Every row gives one point. The last column is the point's height on a tilted bowl or saddle (a function of degree 2), plus a little noise. Count its main directions that bend up, bend down and stay straight.
(in the rows, 128 means zero)

Points (10 x 3)
[[ 80 170 201]
 [159 178 167]
 [105 147 155]
 [ 70  99 184]
 [117 114 136]
 [177  81 135]
 [118 180 180]
 [195  89 139]
 [188 181 180]
 [127 142 137]]
Directions: 2 up, 0 down, 0 straight

Points (17 x 4)
[[ 75  75  84 199]
 [106 114 178 151]
 [129  99  91 143]
 [ 53 130 164 178]
 [121  91 194 178]
 [159 106 129 133]
 [ 90 123 208 179]
 [145  53 157 152]
 [128 135 166 136]
 [136 181 139 151]
 [101  56 170 176]
 [203 115 123 175]
 [162 150 197 183]
 [179  76 139 145]
 [179 143 119 164]
 [186 109 179 193]
 [153  73 121 126]]
Directions: 2 up, 0 down, 1 straight

Points (24 x 5)
[[136 102 165  74 125]
 [145 108 166 142 156]
 [127 132 151 137 168]
 [107 185  88 144 157]
 [ 79 103 136 146 129]
 [217  53 178 168  81]
 [173  93 159 184 156]
 [155 105 168 152 157]
 [122  89 122 164 145]
 [135 192 157 204 171]
 [145 122 122 133 176]
 [108 134  85  64 160]
 [180  30 100  58  44]
 [103 147  63 143 165]
 [164 152 117 129 182]
 [117 165  84 207 158]
 [ 98 229 148 174 112]
 [130 125  71 161 179]
 [163 153  93 155 195]
 [133 172  78 161 180]
 [161  68  45 158 158]
 [150 118  72 182 186]
 [ 62 156 111 145 127]
 [ 92 158 107  72 152]]
Directions: 0 up, 2 down, 2 straight

Points (46 x 7)
[[161 159 118 178 128 147  80]
 [173 163 109 112 161 130 109]
 [158 124  95 130  93 140 123]
 [160 109 142 155 146  99  77]
 [146  97  84 193 110 153  81]
 [ 84 156 138 136 149 122 138]
 [147 140 124 162   7 152 117]
 [189 152 160  99  84 122 141]
 [ 93  82 148 164 123 201  77]
 [ 86 118 177 141  47  56 140]
 [118 168 128 116  93 146 115]
 [173  98 121 182 116 121  60]
 [101 153 166 204  88 114 164]
 [ 85  71  96 165 109  96  75]
 [157 155 125 113 127 109 112]
 [121 178 138 114 133 150 104]
 [168 139 135  72 141  96 106]
 [121  97 174 200 104 163  38]
 [112 105 144  62  63  99  90]
 [150 199 179 132 214 159  15]
 [123  92 128 196  94  64  78]
 [160 140  59 161 119 108 162]
 [213  89  65 103  83  98 154]
 [195 123 119 190 100 129  56]
 [116 186  72  95 130 147  84]
 [142 111  74 105 154 157 185]
 [178 170  77  66 136 163 149]
 [187 141 139 112 116 135 113]
 [136 123 167 104 148 152 147]
 [159  95  73 132 145 139 169]
 [140 162 100 118 153 168 113]
 [172 143 141  90 104  95 119]
 [191 116 157 165 123 126  38]
 [125 143 129 163  76 116 132]
 [125 131 118 141 162 113 133]
 [134 129 113 160 140 161 108]
 [135 112 121  98  83 196 113]
 [ 73  76 168 107 141  96 117]
 [143 108 123 111 197 121 163]
 [ 92 118 149  91  92 148 120]
 [186  90  91  98  98 181 170]
 [127 121 109 200 205 162 142]
 [181 158 124  88 170 151 121]
 [ 85 122 107 152 166  69 143]
 [169 104 140 138 141 110  84]
 [149  95 178 125 174 194 155]]
Directions: 3 up, 3 down, 0 straight
